Each row of a before or after table is a point. One or more steps were done to the points. Then noise was added and the rows were shuffled. The steps act on how far a point lies along the listed directions, d1 being the first. What was done? A step turns or swaps two directions, mirrors them in a line or flattens them onto one, adds a multiple of one to another, or multiplies one. Angles are multiples of 10 degrees, from the lower direction toward the higher: turns from -170 to 170, lines from 10 to 170 but not 90. Use the fewest steps. Two steps may share a direction if one is a turn and the other turns, adds or multiplies; they go together, in the order done. Otherwise the lowest direction goes first.
(in the rows, 128 means zero)

Directions:
(1): [78 91]
(2): [ 91 178]
Before, 14 rows:
[[ 66 129]
 [ 65 159]
 [118 167]
 [116 106]
 [102 152]
 [ 63 159]
 [183  41]
 [ 68 131]
 [109 158]
 [ 93  88]
 [ 98 154]
 [ 61 150]
 [ 77 130]
 [139 178]]
After, 14 rows:
[[ 48 175]
 [ 66 145]
 [ 47 167]
 [ 95 150]
 [ 88 158]
 [ 57 167]
 [ 50 150]
 [121 163]
 [ 45 149]
 [177  44]
 [117 159]
 [114 117]
 [ 71 111]
 [153 161]]
Steps: add 0.5 times d1 to d2

Directions:
(1): [ 94 176  80]
(2): [153 187 169]
(3): [ 65 125 170]
Before:
[[120 130  99]
 [136 117 116]
 [111  86 132]
 [154 122 109]
 [ 99  91 156]
 [102 135 109]
 [129 126 144]
 [ 94 138  98]
 [114 197 128]
 [130 135 138]
 [126 150 139]
 [121 109 102]
 [144 110 103]]
After (13 x 3):
[[ 62 130 125]
 [138 154 102]
 [182 141  67]
 [123 120 140]
 [152 159 114]
 [106 155 154]
 [  5 116 167]
 [125 117 158]
 [202 133  68]
 [105 171 155]
 [154 135  99]
 [106 115 142]
 [143 136 201]]
Steps: turn d1 and d2 by 90 degrees; multiply d3 by 3

Directions:
(1): [104  55 137  86]
(2): [182  84 149 177]
(3): [187 145 152  69]
(4): [100 143 209 137]
Before, 14 rows:
[[ 67 115 150 163]
 [115 102 243  99]
 [ 89 134 152 152]
 [127  95 151 175]
 [208 177 105 114]
 [156 142 182 156]
 [150 177 157 142]
 [124   8 101 143]
 [ 75 149 170 214]
 [135 140  77 155]
 [177 164 211 163]
 [ 98 103 121 113]
 [ 70 102  97 122]
 [121  57 174 136]]
After, 14 rows:
[[ 72 137 124 118]
 [149 118 107  79]
 [180 130 102 112]
 [172 124 182 171]
 [191  83  49 118]
 [107 120 119 121]
 [101 159 162 122]
 [116 139  83 110]
 [163 129 102 145]
 [145 143 116  77]
 [ 98 148  74  90]
 [114 167  47  77]
 [122 141 175  45]
 [215 124  85 116]]
Steps: multiply d1 by 0.4; swap d2 and d3; multiply d4 by -1

Directions:
(1): [108 115 154 125 145  28]
(2): [178 133 122 200 190 125]
(3): [159 119  45 140  81  93]
Before, 14 rows:
[[129 136 118 113 105 142]
 [120 130  92 114  96 156]
 [136 132 112 121 116 126]
 [135 127 113 131 127 101]
 [138 126 131 140 128 164]
 [ 76 116 174  75 122  57]
 [134 125 108  97  96 120]
 [110 144 126 111  92 139]
 [ 87 135 200 111 160 114]
 [147 147 126 172 132 151]
 [116 121 145 112 135 139]
 [128 126 123 140 145 131]
 [125 132 121 118 125 128]
 [104 130 135  85  88 122]]
After (14 x 6):
[[106 121 118  61  69 108]
 [179 148 113 214 162 141]
 [100 124  88  85  67 134]
 [134 128 125 136 140  97]
 [130 130 115 114 112 117]
 [ 60 126 142  21  34 125]
 [ 24 118 203   7  80  97]
 [114 133 115  91  83 133]
 [ 83 140 125  71  55 134]
 [111 120 141 100 120 149]
 [ 82 140 198  96 145 160]
 [151 126 115 153 130 157]
 [118 131 122 109 118 126]
 [141 127 121 158 160 132]]
Steps: turn d1 and d3 by -30 degrees; multiply d2 by 2.5

Directions:
(1): [100 152  70  34 132  90 144 112]
(2): [179  54  82 111 168 176 162 125]
(3): [168 142 125 165 145  75 161  38]
(4): [200 118 117 101  67 118  55 116]
Before:
[[147 131 106  92 139  88 162  82]
 [172 131 133 161 116 131 117  79]
 [114 176 118 120 110  83 131 104]
 [132  88  95  57 117 135 106 141]
 [196 121  98 110 133 127 115  99]
 [131 159 111  81  93 114 106 126]
 [ 79 134 102 108 130 139 153 141]
 [ 96 155 125  95 130 111 145 104]
 [112 104 114 121 158 177 156 161]
 [118 121 116  91 120 128 121 130]
 [143 118 135 124  94 154  81 142]]
After, 11 rows:
[[156 179 150 157 123  36 152  24]
 [ 90 161 174 168 143 120 159 104]
 [116 133 144 105  95 135  88 155]
 [ 11 141 112  88 175 178 183 210]
 [234 126  93 135 104  89 110  11]
 [156 157 159 204 112  91 134  75]
 [247 157  93  85  73  65  54  46]
 [189  97 107  68  44 177  16 168]
 [ 15 148 140 149 151 159 173 188]
 [183 148 149 117  43 131  36 144]
 [125 132 129  42  40 125  10 188]]
Steps: turn d1 and d2 by -90 degrees; multiply d3 by 2.5; multiply d4 by 3

Directions:
(1): [186 179 152  72 208 122 112  98 143]
(2): [139  96 122 209 167 105 120  92 207]
(3): [124 179  27 124 136  97 183 143 145]
(4): [164 134  73 113  68 155  62  66 138]
(5): [ 87 191 119 168 157 189  69 171 135]
(6): [ 65 112 105 118 165  58  72  98  82]
Before:
[[130 104 213 149 149 126 104 129 101]
 [ 77 170 133 148 114 157  91 173 103]
 [167 117  33  44  82 117 161  99 140]
 [141 135 169 142 122 186 101 167  86]
 [155 105   7 114  58  57 134 100 167]
 [152 123 148 143 170 144  41 104 104]
 [197 141 114 129 159 120 167  75 219]
 [166 118 135 171  91 144  78  66 172]]
After:
[[154 154 105 190 172 102 130 109 168]
 [142 103 168 170 118 112 127  97 161]
 [205 184 131 154 229 148 106 130 173]
 [172 125  84 164 120 139 189 143 140]
 [ 57  57 154 114  52  97  66 179  56]
 [114 154 109 173  61 166 163 178 150]
 [210 129 236  36 220 110  97  37 137]
 [ 97 103 115  22 139 112 120 132  67]]
Steps: multiply d1 by 2.5; mirror d2 and d3 in the line at 150 degrees; multiply d4 by 0; turn d5 and d6 by -70 degrees

Directions:
(1): [156 137  51 133 145  85 170  49 188 153 132]
(2): [187 118  96 105 159  68 118 220 157  84 141]
(3): [119 149 166 206 151 148 158 114 178  35 137]
(4): [ 48 134 149 172 122  29 135 149 126 161 161]
Before, 9 rows:
[[173 145 129 112 135 212 155 140 119  62 113]
 [ 82 122 135 115 132  52 111 137 116 226 129]
 [207 135  98 142 152  84 158 135 230  46 132]
 [103 150 166 156 124  56 102 201 154  77 156]
 [178 131 117 127 140 141 137 106 165  90  96]
 [114 157 161 191 148  39 130 199 161  56 157]
 [105 159 106 224 128 106 154  23 205 124 143]
 [117 151 190 166 119 187 138  47 132  76 114]
 [131 115 122 121 118 122 141  98 121 174 132]]
After, 9 rows:
[[ 98 140 111 173 111  78 113  98 151 166 144]
 [210 137  99  73 127 241 147 123 109  83  96]
 [156 132 147 103 118 167 116  78 117 114 110]
 [190 123 116  98 133 173 119 108 140 107  84]
 [ 66 148 152 151 103  25 106 169 139 138 161]
 [131 117 138 137 125 123 144 119 130 144 134]
 [187 124 110  99 120 126 129 125 169 109 116]
 [ 70 150 146 168 122   9 121 175 123 146 159]
 [ 47 135 170 176 142  23 128 147 140 185 148]]
Steps: multiply d1 by 0.4; multiply d2 by 0.4; multiply d3 by 0; multiply d4 by 1.6

Directions:
(1): [ 78 130  83  75  86 168 109  53 124 126 182 186]
(2): [180 155  56 178 103 158  88 103 161  60  78 123]
(3): [ 94 104 136 152 209 151  76 174 108  67 146 194]
(4): [173 123 107 185 180 141 144  72  86 209 113 179]
Before (14 x 12):
[[107 143 116 103 143 156 130  77 117 146 164 176]
 [106 120 136 152 169 128  61 204 157   7 110 137]
 [111 103 124 111 139 119 129 140 102 134 158 145]
 [125 144 109 146 116 144  84 169 152  49 125 132]
 [ 65 114 196  67 138 114 139 189 130 106 163 115]
 [137 139  94 151 134 142 113  60 111 157 147 170]
 [102 159 106  92 114 128 151 108 116 159 157 139]
 [140 120 106 143  83 116 166 100 121 160  99 119]
 [ 97 110 123  72 113 146 121  82 103 170 168 177]
 [ 58  99 194  90 161 118 100 192 133  72 171 117]
 [ 77 111 148  83 134 112 111 151 121 103 190 150]
 [ 95 126 175 150 190 128 102 189 101  83 140 124]
 [121 137  65 125 155 148  97  90 122  74 122 165]
 [114 140 140 149 161 127  97 192 112  71 106 147]]
After:
[[109 157 129  82 107 143 145  75 128 145 162 132]
 [115 154 125  99 106 115 166 121 118 176 142 117]
 [137 149  79 167 117 159  83 125 133  76 129 161]
 [108 119 139  55  89 128 148  92 118 190 155 129]
 [ 86 113 134  82 131 113 129 108 109 154 198 164]
 [ 71  94 173 106 172 136 107 128 105 136 193 162]
 [104 125  85 163 179 162  57 127 128  36 128 204]
 [ 69 129 149 136 186 154  94 145  91  97 175 167]
 [131 147 100 119  88 124 119  84 141 129 139 120]
 [ 77 106 197  81 162 122 151 152  95 169 170 155]
 [146 121 121 152  84  97 162 138 126 134  86  93]
 [108 108 134  98 130 124 139 131 104 144 164 143]
 [102 135 117 146 157 147  94 152  97  83 125 183]
 [131 149  48 118 122 150 107  61 133  77 112 143]]
Steps: turn d1 and d3 by -40 degrees; multiply d2 by 1.3; multiply d4 by 0

Directions:
(1): [131  90 184 155  99 132 222  78  94 126 169 192 164 127]
(2): [161 175 201 175  95 165 114 145 118 211 123 124  62 105]
(3): [176 134  82  48 106 116 195  88  90 175 111  71 101 119]
(4): [249 120 165  90 164 144 137 159 181  93 117 159 131 153]
Before, 9 rows:
[[116 121 138 141 122 128 140 117 119 134 144 132 125 130]
 [140 112 141 137 142 133 132 137 141 108 127 146 145 138]
 [116 122 134 140 122 130 137 119 119 128 134 134 137 123]
 [184 142 148 121 124 144 140 133 139 139 116 129 112 128]
 [128 131 122 127 111 131 132 125 112 142 126 120 122 129]
 [113 129 104 136 128 110 123 121 126 130 125 123 141 129]
 [136 126  95 100 133 125 131 135 129 124 119 103 116 123]
 [134 122 136 120 122 124 156 115 121 127 126 143 132 133]
 [118 132 129 134 118 131 119 125 124 142 136 123 121 126]]
After, 9 rows:
[[125 112 150 149 126 138 141 133 131 111 142 157 135 124]
 [250 120 168  99 153 146 153 148 177  90 119 167 138 152]
 [ 97 125 120 142 108 128 134 119 104 137 135 130 136 126]
 [202 125 135 100 153 137 127 149 160 112 108 127 122 144]
 [ 97 127 109 129 116 120 136 111 108 146 139 105 115 126]
 [102 131 108 130 118 125 133 114 111 143 128 104 126 119]
 [ 87 130 116 137 111 123 120 115 114 142 141 116 128 124]
 [ 79 135 107 158 113 112 122 115 112 147 132 122 135 120]
 [153 127 129 105 125 125 154 119 124 133 120 133 124 132]]
Steps: swap d1 and d3; multiply d2 by 0; multiply d4 by 3

Directions:
(1): [ 75 108 110  36 152  62  71  96 171 202 179 134 136 161 136 141 114 174]
(2): [164 125 200 129  74 132  18 183 151 122  87 129  91 123 103 118  58 161]
(3): [ 81  86 156  75 102 205 106 110 183 105 126 114  75 109 192 154 165  47]
Before, 8 rows:
[[116 119 132 116 132 130 119 125 133 131 131 127 129 133 138 133 129 131]
 [101 118 119  97 137 121 130 107 142 137 138 114 123 128 149 140 148 116]
 [152 125 162 145 100 138  93 152 134 107 103 122 107 117 113 124 102 138]
 [149 141 136 141 119 111 120 147 117 126 116 129 123 132 107 113 117 150]
 [119 136 111 118 144 118 137 120 128 141 134 128 136 143 126 122 134 138]
 [133 128 134 125 122 131 118 136 143 121 125 128 119 122 131 126 125 120]
 [134 125 152 123 117 137  98 142 139 134 120 137 115 127 125 127 109 140]
 [132 125 132 130 123 136 139 129 127 120 133 123 128 131 125 130 131 125]]
After (8 x 18):
[[156 126 181 129  97 134  55 167 144 133 103 138 106 126 108 119  77 162]
 [157 113 209 115  67 139   9 180 165 114  87 123  77 119 105 123  60 155]
 [125 143 100 139 148 130 174 118 113 125 131 127 143 140 129 121 149 123]
 [152 128 166 136  91 146  92 161 135 106  97 126  95 121 121 120 114 127]
 [115 140  88 123 161  88 170 103 111 145 145 117 155 137 127 130 149 140]
 [123 121 129 119 126 132 136 126 132 127 140 126 128 134 130 132 135 125]
 [127 126 127 133 134 119 126 129 123 133 128 132 138 135 127 129 121 145]
 [136 129 141 120 118 120  98 142 148 131 126 130 118 127 125 124 110 136]]
Steps: turn d1 and d3 by -100 degrees; multiply d2 by 2.5

Directions:
(1): [ 93 149 194 126 169 237 165  95 130 114 123  36 121 174 104 142 158 162
 139 180]
(2): [160 168 220 143 113 100 138 153 149 170 137 141 159 143  31  48 177 113
  81  90]
(3): [127 132  77 180  92  90 214 130 174 174 115  36 114 106 125 139 134  37
 114 160]
(4): [122  90 145  96 141 179 222 179 152 122 212 159  99 166 153 136  76  95
 106  52]
(5): [106 177 194 141 111  81 155  62 169 115 175 116 140  84 227 101 154 151
 191  89]
Before, 13 rows:
[[128 146 126 138 111 107 126 118 134 128 121 129 127 112 148 116 136 128
  137 130]
 [121 115 126 114 129 125 177 142 130 124 158 145 120 142 146 128 107 115
  127  93]
 [128 121 101 128 134 125 125 122 125 135 115 122 128 126 124 141 126 114
  122 138]
 [130 137 118 143 121 109 121 120 135 143 121 119 127 120 115 128 136 126
  132 140]
 [145 103  99 129 138 138 105 140  97 123  98 142 133 129  97 145 114 129
  121 171]
 [133 115 106 132 129 114 117 130 122 139 109 123 121 120 119 135 120 111
  115 144]
 [124 150 160 138 129 100  92 121 122 134 126 153 150 124 117  99 146 154
  128 113]
 [136 124 130 133 128 119 147 130 142 132 143 131 121 119 143 125 119 111
  141 118]
 [121 153 180 131 140 167 139 111 132 124 138  84 127 150 116 126 158 137
  134 156]
 [129 133 146 130 136 129 133 130 139 123 146 148 128 138 133 128 132 129
  129 122]
 [114 119 124 113 121 131 128 120 132 119 146 137 110 135 144 134 120 128
  136 118]
 [120 143 118 134 137 118 130 116 124 123 111 112 127 116 138 141 129 128
  134 139]
 [127 128 120 107 131 142 102 121 116 112 123 136 127 129 140 138 134 147
  141 138]]
After (13 x 20):
[[122 121 134 126 148 158 121 121 117 132 108 101 120 140 106 139 130 130
  118 159]
 [113 133  92 149 113  72 108 109 130 129 124 138 134  96 179 134 120 128
  151 124]
 [130 122 148 118 147 158 131 127 128 117 141 133 120 138 134 130 121 139
  143 127]
 [120 144 141 124 131 147 113 114 120 113 118 127 126 130 142 125 137 155
  141 140]
 [111 117 144 107 145 162 177 135 124 115 157 128 119 159 138 133 113 133
  131 106]
 [130 129 126 135 128 112 136 130 141 124 146 150 124 127 148 134 125 119
  132 120]
 [123 130 134 124 148 156 126 118 123 133 114 109 131 144 102 135 139 129
  118 146]
 [128 130 116 129 132 125 102 121 120 130 119 135 126 127 117 136 128 145
  134 142]
 [177 126  98 132  80   7  79 165 128 147 146 227 142  87 136  94 120  91
  110  74]
 [137 124 126 150 134 148 151 126 123 140  99  82 132 133  85 137 137 109
  119 187]
 [124 150 149 126 146 134 120 121 119 123 112 120 134 130 110 126 140 143
  124 134]
 [109 133 157 118 127 154 146 114 140 124 146 108 113 148 122 125 138 130
  132 127]
 [126 150 149 130 122 137 143 114 142 134 126  90 130 130 119 120 159 122
  133 144]]
Steps: turn d1 and d2 by 130 degrees; multiply d1 by 2.5; mirror d3 and d5 in the line at 110 degrees
